Every row gives one point. Each copy is the shape, with its points in the same order, stretched, turned, moved and blurred by noise. Some copies are also mirrored. Which?

Shape (8 x 2):
[[ 0.51  0.24]
 [ 0.01 -0.16]
 [ 0.34  0.17]
 [ 0.20  0.26]
 [-0.83 -0.08]
 [ 0.07 -0.04]
 [ 0.28  0.22]
 [-0.68  0.01]]
Copy 1 (8 x 2):
[[-0.04  0.43]
 [-0.16 -0.20]
 [-0.02  0.26]
 [ 0.12  0.19]
 [ 0.27 -0.92]
 [-0.09 -0.11]
 [ 0.05  0.22]
 [ 0.30 -0.72]]
Copy 1 is: mirrored
Copy 2 (8 x 2):
[[ 0.27  0.37]
 [-0.14 -0.13]
 [ 0.18  0.24]
 [ 0.30  0.13]
 [-0.11 -0.87]
 [-0.03 -0.03]
 [ 0.26  0.17]
 [-0.02 -0.77]]
Copy 2 is: mirrored
Copy 3 (8 x 2):
[[ 0.43  0.18]
 [-0.07  0.06]
 [ 0.33  0.18]
 [ 0.21  0.35]
 [-0.91  0.48]
 [-0.01  0.15]
 [ 0.23  0.31]
 [-0.62  0.57]]
Copy 3 is: only turned
Copy 4 (8 x 2):
[[ 0.52  0.15]
 [-0.06  0.03]
 [ 0.35  0.09]
 [ 0.35 -0.11]
 [-0.64 -0.63]
 [ 0.01 -0.02]
 [ 0.39  0.00]
 [-0.44 -0.58]]
Copy 4 is: mirrored

Shape (6 x 3):
[[ 0.38  0.12 -0.44]
 [-0.34 -0.08 -0.04]
 [ 0.26 -0.08  0.23]
 [ 0.11 -0.29  0.38]
 [ 0.42 -0.63 -0.57]
 [-0.15  0.55 -0.07]]
Copy 1 (6 x 3):
[[ 0.13 -0.56 -0.46]
 [ 0.00  0.22 -0.21]
 [ 0.06 -0.30  0.25]
 [ 0.15  0.00  0.41]
 [ 0.86 -0.48 -0.21]
 [-0.50 -0.10 -0.44]]
Copy 1 is: mirrored
Copy 2 (6 x 3):
[[ 0.25  0.25 -0.43]
 [-0.24 -0.17  0.09]
 [ 0.42 -0.17  0.10]
 [ 0.39 -0.42  0.19]
 [ 0.22 -0.46 -0.87]
 [-0.09  0.55  0.29]]
Copy 2 is: only turned

Shape (10 x 4):
[[-0.44  0.30  0.37 -0.27]
 [ 0.02  0.34  0.26 -0.01]
 [ 0.03  0.32  0.10 -0.05]
 [-0.04  0.50 -0.07 -0.41]
 [-0.47 -0.70 -0.31 -0.23]
 [ 0.42 -0.22 -0.14 -0.11]
 [ 0.20 -0.49 -0.32  0.07]
 [-0.23 -0.16 -0.07 -0.82]
 [-0.05  0.35 -0.86 -0.50]
 [ 0.16 -0.12 -0.35  0.39]]
Copy 1 (10 x 4):
[[-0.68  0.24  0.44  0.01]
 [-0.33  0.29  0.16  0.33]
 [-0.35  0.16  0.07  0.22]
 [-0.75  0.02  0.01  0.37]
 [-0.11 -0.34  0.18 -0.79]
 [ 0.11 -0.37 -0.13  0.18]
 [ 0.26 -0.37 -0.21 -0.17]
 [-0.66 -0.54  0.32 -0.17]
 [-0.86 -0.35 -0.59 -0.04]
 [ 0.21  0.09 -0.41 -0.08]]
Copy 1 is: mirrored
Copy 2 (10 x 4):
[[-0.32  0.05  0.69 -0.32]
 [-0.01  0.29  0.41 -0.11]
 [-0.04  0.23  0.26 -0.17]
 [-0.19  0.29  0.16 -0.56]
 [-0.13 -0.91  0.08 -0.17]
 [ 0.44 -0.13 -0.08 -0.15]
 [ 0.30 -0.44 -0.21  0.04]
 [-0.05 -0.42  0.29 -0.79]
 [-0.36  0.02 -0.57 -0.73]
 [ 0.06 -0.06 -0.27  0.27]]
Copy 2 is: only turned

Shape (13 x 8):
[[ 0.29  0.11  0.45  0.41 -0.22  0.26 -0.16 -0.25]
 [-0.33  0.06 -0.42  0.24 -0.36  0.17 -0.14 -0.01]
 [-0.21 -0.10  0.43  0.48 -0.46  0.33  0.13 -0.64]
 [-0.26 -0.04  0.34  0.02 -0.13  0.27 -0.21 -0.01]
 [-0.32 -0.39  0.08  0.27  0.31  0.28 -0.12 -0.39]
 [-0.30 -0.57 -0.41  0.33  0.88 -0.08 -0.38 -0.38]
 [-0.29  0.15  0.40  0.51  0.66  0.12 -0.48 -0.53]
 [-0.07 -0.72 -0.34  0.38 -0.45 -0.78  0.24  0.07]
 [-0.01 -0.02  0.20  0.49 -0.33  0.22  0.00  0.11]
 [ 1.38  0.16 -0.48 -0.03 -0.45  0.19  0.09 -0.09]
 [ 0.22  0.17  0.02  0.09  0.13  0.29  0.30 -0.08]
 [-0.09  0.00 -0.18 -0.98 -0.14  0.09 -0.08 -0.03]
 [-0.24  0.20  0.17  0.52 -0.29 -0.70  0.16  0.03]]
Copy 1 (13 x 8):
[[ 0.07  0.20  0.55  0.44 -0.31  0.20  0.04 -0.17]
 [-0.38  0.16 -0.46  0.15 -0.45  0.27  0.04  0.07]
 [-0.37 -0.14  0.40  0.58 -0.44  0.24  0.37 -0.51]
 [-0.37 -0.01  0.37 -0.07 -0.39  0.17 -0.11 -0.07]
 [-0.57 -0.29  0.11  0.13  0.23  0.17  0.00 -0.27]
 [-0.61 -0.32 -0.40  0.08  0.87 -0.07 -0.37 -0.23]
 [-0.60  0.40  0.42  0.23  0.47  0.00 -0.31 -0.57]
 [-0.12 -0.58 -0.52  0.53 -0.36 -0.77 -0.12  0.34]
 [-0.21  0.13  0.26  0.41 -0.43  0.15  0.10  0.21]
 [ 1.39  0.21 -0.22  0.24 -0.17  0.20  0.36  0.26]
 [ 0.05  0.28  0.16 -0.05  0.06  0.09  0.42  0.11]
 [ 0.11 -0.13 -0.17 -0.91 -0.45  0.03  0.04 -0.07]
 [-0.36  0.42  0.03  0.47 -0.46 -0.74 -0.05  0.05]]
Copy 1 is: only turned
Copy 2 (13 x 8):
[[ 0.10  0.47 -0.12  0.03  0.28  0.40 -0.27  0.39]
 [-0.10  0.07  0.03  0.27 -0.44  0.10 -0.19 -0.08]
 [-0.59  0.47 -0.37 -0.10  0.20  0.59 -0.20  0.11]
 [-0.14 -0.03  0.16 -0.19  0.12  0.25 -0.28  0.21]
 [-0.14 -0.23 -0.20  0.02  0.50  0.35 -0.16 -0.19]
 [ 0.13 -0.60 -0.42  0.41  0.57 -0.27 -0.11 -0.47]
 [ 0.08  0.19 -0.03  0.09  0.87  0.04 -0.48 -0.38]
 [-0.38 -0.18 -0.43  0.40 -0.13 -0.63  0.40  0.55]
 [-0.16  0.29  0.08  0.26  0.06  0.31 -0.10  0.46]
 [ 1.18  0.38 -0.49  0.14 -0.53  0.25  0.42  0.66]
 [ 0.23  0.24  0.14 -0.03  0.16  0.40  0.38  0.21]
 [ 0.38 -0.27 -0.05 -0.76 -0.44 -0.12 -0.02  0.09]
 [-0.33  0.57  0.09  0.20  0.11 -0.49 -0.01  0.34]]
Copy 2 is: mirrored

Shape (12 x 9):
[[-0.43  0.28  0.17  0.38  0.15 -0.05  0.09  0.11  0.07]
 [-0.04 -0.18  0.10  0.45 -0.03  0.33  0.66  0.20 -0.47]
 [ 0.29  0.33 -0.55  0.16 -0.04 -0.53  0.14 -0.40  0.12]
 [ 1.03 -0.65  0.60 -0.03 -0.04  0.47 -0.58 -0.52 -0.51]
 [ 0.05 -0.03  0.37  0.13 -0.05 -0.29  0.22 -0.67 -0.20]
 [ 0.25 -0.08 -0.60  0.32 -0.56 -0.13 -0.38 -0.36  0.38]
 [ 0.17  0.27 -0.68 -0.48 -0.06  0.17  0.14  0.20  0.17]
 [ 0.21  0.00 -0.86  0.18 -0.14 -0.43 -0.15  0.14  0.10]
 [ 0.29  0.11  0.40 -0.19 -0.52  0.26 -0.57 -0.18 -0.59]
 [-0.03 -0.33 -0.59  0.67  0.33  0.06  0.24 -0.74 -0.28]
 [ 0.01  0.32  0.11  0.16  0.29  0.05  0.33 -0.05 -0.48]
 [-0.16 -0.36  0.13 -0.06  0.16  0.08  0.25  0.02 -0.53]]
Copy 1 (12 x 9):
[[-0.25 -0.10  0.18  0.16  0.26 -0.57 -0.46 -0.11  0.27]
 [ 0.00 -0.16  0.36  0.58  0.04 -0.50  0.31 -0.03 -0.29]
 [ 0.47 -0.02 -0.58  0.12  0.06 -0.14 -0.45 -0.54  0.12]
 [ 0.02 -1.02  0.04 -0.74 -0.46  0.64  0.30 -0.61 -0.14]
 [ 0.05  0.16  0.12 -0.23 -0.10 -0.19 -0.06 -0.68  0.18]
 [ 0.42 -0.46 -0.40  0.33 -0.20  0.27 -0.70 -0.54  0.61]
 [ 0.09 -0.14 -0.68  0.31  0.41  0.13 -0.11  0.18  0.10]
 [ 0.54 -0.44 -0.42  0.41  0.44 -0.09 -0.58 -0.32  0.08]
 [-0.25 -0.36  0.17 -0.32 -0.37  0.45 -0.48 -0.39 -0.39]
 [ 0.03 -0.40 -0.17  0.74  0.22 -0.40  0.05 -1.00  0.02]
 [-0.24  0.00 -0.03  0.05  0.16 -0.49  0.01 -0.20 -0.43]
 [-0.27 -0.21  0.42  0.17  0.31 -0.14  0.29 -0.30 -0.33]]
Copy 1 is: mirrored
Copy 2 (12 x 9):
[[-0.07  0.48  0.28  0.32  0.24 -0.04  0.07  0.10  0.11]
 [ 0.16 -0.42  0.34  0.56  0.00  0.26  0.45  0.15 -0.19]
 [ 0.30  0.30 -0.51 -0.07 -0.11 -0.60  0.20 -0.11  0.20]
 [ 0.38 -0.55  0.13 -0.17 -0.85  0.85 -0.53 -0.86 -0.61]
 [ 0.42  0.23  0.25 -0.08 -0.20  0.05  0.36 -0.51 -0.03]
 [-0.21 -0.10 -0.44 -0.14 -0.41 -0.28 -0.13 -0.33  0.61]
 [-0.26  0.09 -0.74 -0.25  0.12  0.00  0.12  0.39 -0.08]
 [-0.13 -0.11 -0.44 -0.12 -0.05 -0.69 -0.14  0.14  0.15]
 [-0.50  0.05  0.13 -0.18 -0.79  0.47 -0.12 -0.48 -0.62]
 [ 0.47 -0.49 -0.15  0.44  0.30 -0.27  0.30 -0.81  0.18]
 [ 0.20  0.22  0.07  0.36  0.07  0.05  0.28 -0.05 -0.48]
 [ 0.03 -0.30  0.38 -0.04  0.16  0.18  0.23 -0.14 -0.47]]
Copy 2 is: only turned
Copy 3 (12 x 9):
[[-0.47 -0.24  0.14  0.10  0.20  0.10 -0.03  0.06  0.55]
 [-0.38 -0.15  0.11  0.49 -0.30  0.53  0.68  0.29  0.05]
 [ 0.07  0.16 -0.04  0.09  0.37 -0.79  0.36 -0.13  0.05]
 [ 1.07 -0.17  0.48  0.25 -0.31  0.76  0.14 -0.22 -0.49]
 [-0.02 -0.13  0.68 -0.04  0.22  0.04  0.47 -0.39 -0.06]
 [ 0.22  0.27 -0.09  0.13 -0.34 -0.71  0.01 -0.52  0.34]
 [ 0.10  0.34 -0.83 -0.30  0.18 -0.13  0.17  0.32  0.15]
 [ 0.00  0.21 -0.37  0.16 -0.14 -0.84  0.01  0.20 -0.10]
 [ 0.29 -0.72 -0.09 -0.18 -0.19  0.33  0.05 -0.32 -0.18]
 [-0.32  0.50  0.20  0.89  0.02 -0.06  0.34 -0.51 -0.26]
 [-0.24 -0.36  0.01  0.23  0.35  0.29  0.37  0.15 -0.03]
 [-0.44 -0.02  0.20  0.11 -0.10  0.52  0.25  0.23 -0.41]]
Copy 3 is: mirrored
Copy 4 (12 x 9):
[[-0.35 -0.06 -0.19 -0.08  0.39 -0.19 -0.14  0.27 -0.20]
 [-0.16 -0.29  0.24  0.28  0.02  0.23  0.33 -0.01 -0.24]
 [ 0.60  0.18 -0.70 -0.13 -0.07 -0.49  0.08 -0.40 -0.21]
 [ 1.03 -0.46  1.02 -0.12  0.17  0.00 -0.42 -0.51  0.20]
 [ 0.20  0.06  0.15 -0.15  0.22 -0.42  0.15 -0.50  0.14]
 [ 0.68  0.34 -0.59  0.16 -0.26 -0.41 -0.60 -0.41 -0.05]
 [ 0.48 -0.24 -0.64 -0.25 -0.62 -0.10  0.01  0.16 -0.09]
 [ 0.55 -0.06 -0.69  0.07 -0.30 -0.32 -0.20 -0.23 -0.51]
 [ 0.45  0.18  0.71 -0.46 -0.31 -0.31 -0.37 -0.06 -0.12]
 [ 0.32 -0.19 -0.42  0.17  0.46  0.34  0.00 -1.04 -0.16]
 [ 0.08 -0.08  0.03 -0.27  0.18  0.05  0.30  0.04 -0.22]
 [-0.13 -0.58  0.17 -0.07  0.01  0.08  0.10 -0.30 -0.27]]
Copy 4 is: only turned

Shape (14 x 11):
[[-0.61  0.17 -0.12  0.06 -0.17  0.12  0.01  0.11 -0.10 -0.14 -0.43]
 [-0.10 -0.18  0.20  0.21 -0.05 -0.40 -0.50 -0.07  0.33  0.38 -0.48]
 [ 0.35 -0.79  0.28  0.11  0.01  0.36 -0.58  0.31  0.74 -0.30 -0.68]
 [-0.33 -0.12  0.00  0.04  0.23 -0.24  0.64 -0.25 -0.03 -0.02  0.03]
 [ 0.11  0.14  0.45 -0.29  0.40 -0.40  0.00  0.34  0.34  0.19 -0.06]
 [-0.13  0.18 -0.33 -0.21 -0.29  0.43  0.07 -0.04 -0.05  0.15  0.12]
 [-0.09  0.07 -0.60 -0.11 -0.22 -0.05 -1.09  0.06 -0.18  0.12  0.36]
 [-0.43 -0.11  0.04  0.32 -0.45 -0.02  0.23  0.44  0.39 -0.21  0.46]
 [ 0.27 -0.32  0.00 -0.03  0.23  0.84 -0.23  0.19 -0.61  0.04 -0.21]
 [ 0.59 -0.08  0.06 -0.28 -0.23 -0.20 -0.38  0.36 -0.76 -0.08 -0.09]
 [ 0.00 -0.72 -0.35  0.13 -0.64  0.72 -0.33  0.29  0.03  0.32 -0.36]
 [ 0.29  0.19  0.49 -0.21  0.08  0.15 -0.69 -0.32 -0.29  0.52  0.61]
 [ 0.71  0.03  0.17  0.33 -0.19  0.23 -0.28 -0.18 -0.02  0.35 -0.05]
 [-0.16 -0.68  0.22  0.08 -0.40  0.42  0.26 -0.54  0.37 -0.10 -0.72]]
Copy 1 (14 x 11):
[[-0.61  0.08  0.10 -0.30 -0.38  0.15  0.19 -0.01  0.11  0.13 -0.36]
 [ 0.10 -0.35  0.23  0.29  0.04  0.08 -0.31  0.05  0.23 -0.04 -0.41]
 [ 0.42 -0.67 -0.06  0.19 -0.76  1.01 -0.26  0.40  0.34 -0.29 -0.40]
 [-0.32 -0.20 -0.39 -0.40  0.09  0.06  0.40 -0.44 -0.06 -0.23 -0.09]
 [ 0.14 -0.48  0.14 -0.25  0.04 -0.19  0.04  0.22  0.39 -0.37  0.26]
 [-0.24  0.19 -0.03 -0.32 -0.43 -0.04  0.22 -0.09 -0.31  0.46  0.22]
 [-0.42  0.33  0.05  0.28 -0.14 -0.12 -0.52  0.50 -0.44  0.44  0.28]
 [-0.61 -0.65 -0.01  0.28 -0.28  0.08  0.61  0.16 -0.11  0.20  0.31]
 [ 0.21  0.30  0.22 -0.58 -0.47  0.76  0.03  0.15 -0.53 -0.21 -0.09]
 [-0.17  0.00  0.44 -0.11 -0.36 -0.09 -0.50  0.03 -0.50 -0.70  0.36]
 [ 0.06 -0.25  0.15  0.02 -0.88  0.50 -0.04  0.20 -0.68  0.43 -0.44]
 [ 0.28  0.01  0.52 -0.03  0.43  0.13 -0.39  0.00 -0.24  0.22  0.71]
 [ 0.53  0.14  0.40  0.29 -0.18  0.24  0.03 -0.22 -0.20 -0.14  0.25]
 [ 0.06 -0.52 -0.20 -0.18 -0.54  0.89 -0.02 -0.64  0.11  0.10 -0.64]]
Copy 1 is: only turned
Copy 2 (14 x 11):
[[-0.12  0.40 -0.48  0.22  0.02  0.35  0.15 -0.52  0.01 -0.19 -0.29]
 [-0.47 -0.62 -0.38  0.21 -0.07  0.30  0.01 -0.04  0.13  0.07 -0.65]
 [-0.22 -0.64 -0.35  0.21 -0.74  0.59 -0.14  0.45  0.44 -0.30 -0.18]
 [ 0.13 -0.18 -0.09  0.03  0.16 -0.15  0.73 -0.43  0.20  0.00  0.09]
 [-0.06 -0.21 -0.03 -0.16  0.25 -0.10  0.32  0.60  0.08 -0.05 -0.52]
 [ 0.28  0.43 -0.22 -0.32 -0.04  0.32 -0.05 -0.36  0.10  0.13  0.13]
 [-0.18  0.02 -0.97 -0.19  0.33  0.44 -0.99 -0.12 -0.11  0.07  0.16]
 [ 0.00  0.27  0.02  0.37 -0.42  0.19  0.14 -0.01 -0.50  0.04  0.29]
 [ 0.80  0.01 -0.80  0.27 -0.20  0.46  0.01  0.18  0.42 -0.07  0.15]
 [ 0.65 -0.05 -0.90  0.13 -0.09 -0.39 -0.54  0.42 -0.11 -0.30 -0.24]
 [ 0.15  0.17 -0.92  0.12 -0.99  0.76 -0.15 -0.18  0.04  0.23  0.06]
 [ 0.51 -0.30 -0.34  0.20  0.53  0.12 -0.61  0.41  0.25  0.69 -0.07]
 [ 0.58 -0.67 -0.08  0.14 -0.26  0.35 -0.38  0.17  0.03  0.28 -0.29]
 [-0.04 -0.31 -0.04  0.30 -0.72  0.27  0.28 -0.57  0.79  0.00 -0.23]]
Copy 2 is: mirrored
